Rows are points. Each copy is the shape, with its points in the same order, turned, moved and blurred by noise. Say if it was mirrored as well.
(in the rows, 128 means zero)

Shape (9 x 3):
[[158  99 111]
 [149 122 167]
 [136 172 106]
 [ 89 158 109]
 [155 120 159]
 [127 120 153]
 [ 94 146 137]
 [183 115 150]
 [142  82 166]]
Copy 1 (9 x 3):
[[ 99  99 133]
 [136 104  86]
 [155 146 150]
 [129 184 128]
 [134 100  93]
 [124 125  91]
 [131 170 100]
 [134  74 109]
 [ 98  96  73]]
Copy 1 is: mirrored
Copy 2 (9 x 3):
[[112 159  83]
 [ 94 106 101]
 [168 135 122]
 [150 143 162]
 [ 97 112  97]
 [102 120 121]
 [125 131 157]
 [101 117  71]
 [ 60 131 102]]
Copy 2 is: only turned

Shape (10 x 4):
[[172 145 132  72]
 [ 79 107 126 119]
 [ 94 107 117 170]
 [ 76 153 136 107]
 [125 166 129 112]
 [156  78 187  95]
 [128 163 118 146]
 [137 144 124 102]
 [159 159 129  96]
 [131 102 155 110]]
Copy 1 (10 x 4):
[[123 108 161  72]
 [108  91  80 149]
 [ 88 117  98 186]
 [125 117  70 122]
 [111 137 112 109]
 [164  62 164 142]
 [ 95 153 116 129]
 [109 118 126 104]
 [117 131 143  90]
 [135  85 133 139]]
Copy 1 is: mirrored
Copy 2 (10 x 4):
[[145 144 126  64]
 [125  90 158 149]
 [123 113 127 187]
 [ 93 114 165 127]
 [102 148 139 102]
 [145  62  79  81]
 [111 158 131 134]
 [131 139 134 100]
 [124 152 126  83]
 [132  88 116 109]]
Copy 2 is: mirrored

Shape (11 x 6):
[[143 160 102 188  96  96]
 [118 123 127 116  79 131]
 [ 80 169 113  77 134 123]
 [100  87 141 102 121 131]
 [153 121 109 133  90  79]
 [162 133 194 164 187 128]
 [130 162 104 140 127 107]
 [111  94 114 110 106 158]
 [150 181 120 128 117 105]
 [128 142 167 155 153 120]
 [101 125 155 111 123 130]]
Copy 1 (11 x 6):
[[104 154 112  72 122 194]
 [154 144 157  89 157 136]
 [169 162 158 170 118 139]
 [136 127 152 120 166  92]
 [105 188 137  72 139 139]
 [ 94  83 100  99  70  90]
 [129 158 118 109 114 162]
 [161 133 134 106 179 112]
 [139 168 127  98  87 155]
 [107 105 123 108  97 126]
 [141 123 158 122 133 115]]
Copy 1 is: only turned
Copy 2 (11 x 6):
[[156 128 171  87  72 102]
 [175 138 150 118 163 114]
 [ 92 142 137  91 195 107]
 [160 121 103 133 178 115]
 [169 165 130  98 110 104]
 [112 100 103 140  86 193]
 [125 138 153  97 111 103]
 [164 131 136 156 172  96]
 [119 163 157  91 114 124]
 [124 103 120 112 114 158]
 [142 116 125 113 166 138]]
Copy 2 is: mirrored
Copy 3 (11 x 6):
[[178  81 139 110 181 125]
 [190 135 135 100 103 123]
 [169 182  82 146 126 102]
 [146 139 127 120  67 126]
 [170 111 131 100 142 176]
 [ 74 135 202 137 143 107]
 [156 126 117 119 164 120]
 [158 134 120  87  77 109]
 [165 148 135 115 179 129]
 [120 129 168 143 137 107]
 [156 150 138 134  97 113]]
Copy 3 is: mirrored

Shape (12 x 9):
[[ 94  92 150 158 124 136 142 124 156]
 [171  97 157 149 113  74  95 144 175]
 [114  66 101 116 103 110 120 129 116]
 [113 114 179 109 134  88 151 101  89]
 [138 127 172 133 147 152 148  97 133]
 [116 153 154 128  72  84 120 169 108]
 [105 135 157 123 150 166 159 170 160]
 [103 134 134 106  71 126 105 141 124]
 [158 160 149 127 102 138 184 140 171]
 [ 86  94  87 126 131 116 123 103 104]
 [112 134 157 107  96 152 172 122 174]
 [149 120 111 135 100 167 168 160 120]]
Copy 1 (12 x 9):
[[109  98 173 114  94 122 124 131 103]
 [119 178 177  76 113 124  62 164 111]
 [151 118 181 152  76 124 111 139 145]
 [132  90 134 161 147 153  64 126 128]
 [107  97 127 108 151 103 117 117 126]
 [ 88 166 122 166  90 156  82 156 125]
 [ 98 132 133 135 122  82 138 127  57]
 [123 136 115 149  71 136 119 164 138]
 [ 99 152 103 110 103  94  95  89  94]
 [155 102 175 154  89 161 142 116 143]
 [114 106 100 112  83  91 113 118  86]
 [ 90 155 148 153  83  81 129  91 132]]
Copy 1 is: mirrored
Copy 2 (12 x 9):
[[139 138 127 145 180 149 114 115 101]
 [156 134 156 155 176  78  84 170 156]
 [126 114 173 139 159 167  64 119 148]
 [140  54 111 130 126 159 101 159 113]
 [142 115 123 156 133 131 154 131 101]
 [111 137  94 113 121 128  55 169 155]
 [107 152 109 118 170 148 167 141 136]
 [114 153 135 101 120 151  70 149 131]
 [158 176 101 162 129 153 149 171 145]
 [146  96 165 108 138 177  85  88 145]
 [145 171 119 143 140 180 139 165 104]
 [104 162 113 166 131 166 127 114 169]]
Copy 2 is: mirrored
Copy 3 (12 x 9):
[[149 146 171 106 138 105 168  85 105]
 [156 126 219 178 118 128 151 149 119]
 [113  91 171  90 142 135 176 141 115]
 [163 143 111 135 156 129 201 141 157]
 [141 179 118 144 152 127 156 113 101]
 [179 104 149 119 125  83 125 154 168]
 [138 200 143  94 116 117 121  98 132]
 [146 106 134 101 108  82 140 155 121]
 [181 153 128 136 109 143  88 104 113]
 [ 86  97 136 100 146 117 183 112 130]
 [174 155 116 109  91 127 139 101  99]
 [142 130 140  78 157 137  93 122 107]]
Copy 3 is: mirrored

Shape (15 x 11):
[[127 103 108 151 108 159 102 137 118 106 109]
 [171  82 171  95 151 119 127  96 167 144 164]
 [ 91 166 152 176  97  98 160 119 121 149 143]
 [153 113  93  93 103 101 106  97 140  94 117]
 [ 94 143 139  83 117 128  87 131 156 144 159]
 [147 173 103 174 146 105 132  91  92 123 108]
 [139 168 144 154  97 118 102 110  92  92 120]
 [156  79 106 152 157 112 172  94  83 151  97]
 [ 82 138  83 131 103  91 176 156  80  91 140]
 [151 134 111 119  85  86 129 121 148 113 136]
 [ 78 109  84 141 108 123 119 131 143 172 125]
 [165 135  83  83  85 123 166 136 124 144 138]
 [126 113 126  96  99 118 116 162  91  90  86]
 [101  86  98  90 157 156 127 126 157 116  81]
 [139  95 159  98 136 135 139  73  93  90 108]]
Copy 1 (15 x 11):
[[127 118 106 135 155 144 156 124 142 153 111]
 [178 178 120 108 134 107 129 133  94 119 215]
 [136 118 217 132  96  96 139 117 128 130 111]
 [113 131  92  87 132 148 116 102  87 119 137]
 [152 178 142  91 158  84 124 117 112 101 103]
 [ 90  77 141 149  96  91 102 116 130 147 134]
 [ 99 101 155 101 136 117 114  86 164 148 129]
 [114  81 121 188 101 132 147 151 101 112 184]
 [146  80 159 139 103 165 114 119 122  81  71]
 [123 138 144  79 111 144 112 125  93 133 125]
 [137 136 139 143 135 106 166 156  78 121  81]
 [114 164 143 141 129 177  78 144  92 110 125]
 [105 127 113 105 135 165 143 124 162  81 114]
 [143 164  57 155 112 123 166 122 114  99 117]
 [125 125 109 143 131 128 144  71 134  90 190]]
Copy 1 is: mirrored
Copy 2 (15 x 11):
[[114 122 140 135 134 106 114 140 150 109 100]
 [172  89 154 134 117 158  89 135 138 221 113]
 [ 92 142 158  89  94 126 187 140 149 172 162]
 [142 139 162 162 142 131 136  93 124 155  71]
 [114  96 128 101  78 156 123  71 139 158  91]
 [126 204 166 106 143 147 141 138 122 134 146]
 [110 151 158  98 152 161 170 145 155 125  96]
 [186 152 179 129 149  86 121 151 104 148 166]
 [146 153 146 140  75  93 211 116 149 104 129]
 [116 140 159 157 113 133 161 121 117 172  87]
 [ 94 124 153 113  82  79 119  96 116 142 131]
 [136 104 153 178 105 146 165 113  76 133 126]
 [154 115 110 125 140 110 167 126 123 103  71]
 [155 122  95 143 135  93  90  74 139 133 125]
 [190 110 159 125 176 136 143 113 160 148 119]]
Copy 2 is: only turned
Copy 3 (15 x 11):
[[142 130 153 129 101 109 109 111 127 116 123]
 [ 80 184 164 143 181 162 143 164  82 145 141]
 [ 76  95 129 104 163 108 131 142 187 137 161]
 [166 153 160 155 151 146 157 107 142 164 111]
 [109 108 164 122 174 138  97 151 120 171  85]
 [118  93 109 121 123 129 191 119 171 115 143]
 [102  99 121 146 119  93 158  86 150 157 126]
 [147 171 122 117 120 114 179 171 132  99 181]
 [174  97 104 161 168  84 106 139 190 134 150]
 [133 127 154 144 155 159 133 106 155 170 157]
 [148 110 169 104 130 140  89 180 166 127 129]
 [183 107 158 120 174 135 135 120 119 159 185]
 [172 147 102 136 133  95 113 104 122 166 122]
 [169 171 132 101 154 154 105 145 113  90  99]
 [123 183 135 129 170  77 175 117 108 128 119]]
Copy 3 is: only turned

Shape (16 x 12):
[[107  92 156  93 123 140 115 176 146 124 112 132]
 [102  93 169 167 138 164 150 169 123 163 137 165]
 [102 151 103 138 100 137 146 182 120 121  69 122]
 [112 140 136 180 175 107 143 103 154 121 129  78]
 [124  85  84  86 131 113 133 108 111 137 117 141]
 [119 159 110  88 110 126  67 134 131  98  79  94]
 [177 126 170 102 123 140 160 147  93 115 104 137]
 [186 156 161 126 124  84 113 162 162 157 145 130]
 [184 113 105 137 140 124 119 107  74 136 101 163]
 [173 102 134  91 152 145  97 137  99  81 155  94]
 [115 154  93 133 119 145 132 134 134  90  78 139]
 [130 113 121 109 166 156 114 136 133 157 136  80]
 [153  98 167 162 148 157 137 115 122 170 123 167]
 [ 99 153 116 139 110  94 160 117  83  94 113  77]
 [134 129 160 159 106 157 130 122 170 124 151 122]
 [161  84 160 133 100  91 128 156 162 130 136  83]]
Copy 1 (16 x 12):
[[109  93 154 127 164  87 177 129 120 123 117 113]
 [139 120 108 151 126 111 181 138 133 130  48  99]
 [ 79 152 164 107 202 124 136 133 117 131  63 128]
 [148 134 165 168 133 123  57 116 137  94  87 115]
 [147 113 163  78 136 150 143 137 107 123 132 161]
 [ 76 127 175 117 201 107 110  96 137 140 152 169]
 [ 97 130 117 122 172 163 172 131 151  78 131 104]
 [116 129 135 184 173 156 124 147 117 155 159  74]
 [125 137 139 117 137 214 155 113 149 128 117 155]
 [103 134 152 141 125 133 158  74 116  80 177 139]
 [ 81 133 160  84 173 139 106  98 135 133  84 129]
 [166 158 165 140 148  98 141 101 128 113 134 129]
 [165 112 103 150 132 159 162 118 162 132  84 108]
 [ 87 154 145 123 167 136  79 149 108  66  97 166]
 [134 109  95 154 162 115 108  89 113 126 100  93]
 [136  88 149 182 186 136 136 127  78  95 133 103]]
Copy 1 is: mirrored
Copy 2 (16 x 12):
[[118  80 144 130 164 109 142  84 121 106 106  72]
 [ 94  95 102 126 126  94 132 143 160 148 102  34]
 [108  92  98 149 107 160 123 105  94 129  81 124]
 [103 144 127 176 154 134 119 146 152 168 166 134]
 [164 127 143 145 140  72 166 120 117 130  85 136]
 [128  81 162 125 131 150 153  68  92 140 130 167]
 [177  96  87 107 113  97 112 103 120 107 145  93]
 [ 84 137 115  69 153  93 119 120  88 119 167 115]
 [174 128 118 116  85  65 135 122 100 175 122 121]
 [173 110 137 111 171  78 111  55 142 160 142 131]
 [126 117 128 155  82 144 135  87 118 131 104 141]
 [116  78 141 144 171  76 112 118 147 150 123 140]
 [128 107 129 113 101  68 128 159 152 149 138  66]
 [165 131  85 152 151 173 150 119 130 156 124 156]
 [ 99 128 146  98 128 132 111 123 179 126 131 100]
 [132 137 147  94 195 129  95 127 108 120 133  92]]
Copy 2 is: only turned
Copy 3 (16 x 12):
[[134 147 134 143 173 143 142 107 158 103 172 128]
 [ 74 171  98 122 216  98 107 132 167 117 158 124]
 [141 133 102 147 133 134  83 174 112 116 182 135]
 [ 82 119 116  87 164 155 143 171  96 114  79 150]
 [124 105 124 156 127 146 133 108 164 174 135 134]
 [165 129 148 149 127 191 109 111  75 111 147 134]
 [160 147 154  89 145 105  99 125 153 126 142  93]
 [186 174  74  95 153 141 160 119 128 106 110  88]
 [133 113 108 125 131 132  62 106 158 167  97  91]
 [143 138 188 131 151 180 138 122 153 134  97  75]
 [119 105 134 143 114 125 104 143  89 116 155 122]
 [115 137 128 116 178 184 157 143 124 165 131 102]
 [103 146 103  94 198  98 104 103 145 152 114 108]
 [118 147 148 124 103 149 105 185 120 143 110 165]
 [116 162 125 126 192  92 154 136  91 122 110 118]
 [185 156 117 123 193 135 164 155 158 109 104 140]]
Copy 3 is: only turned
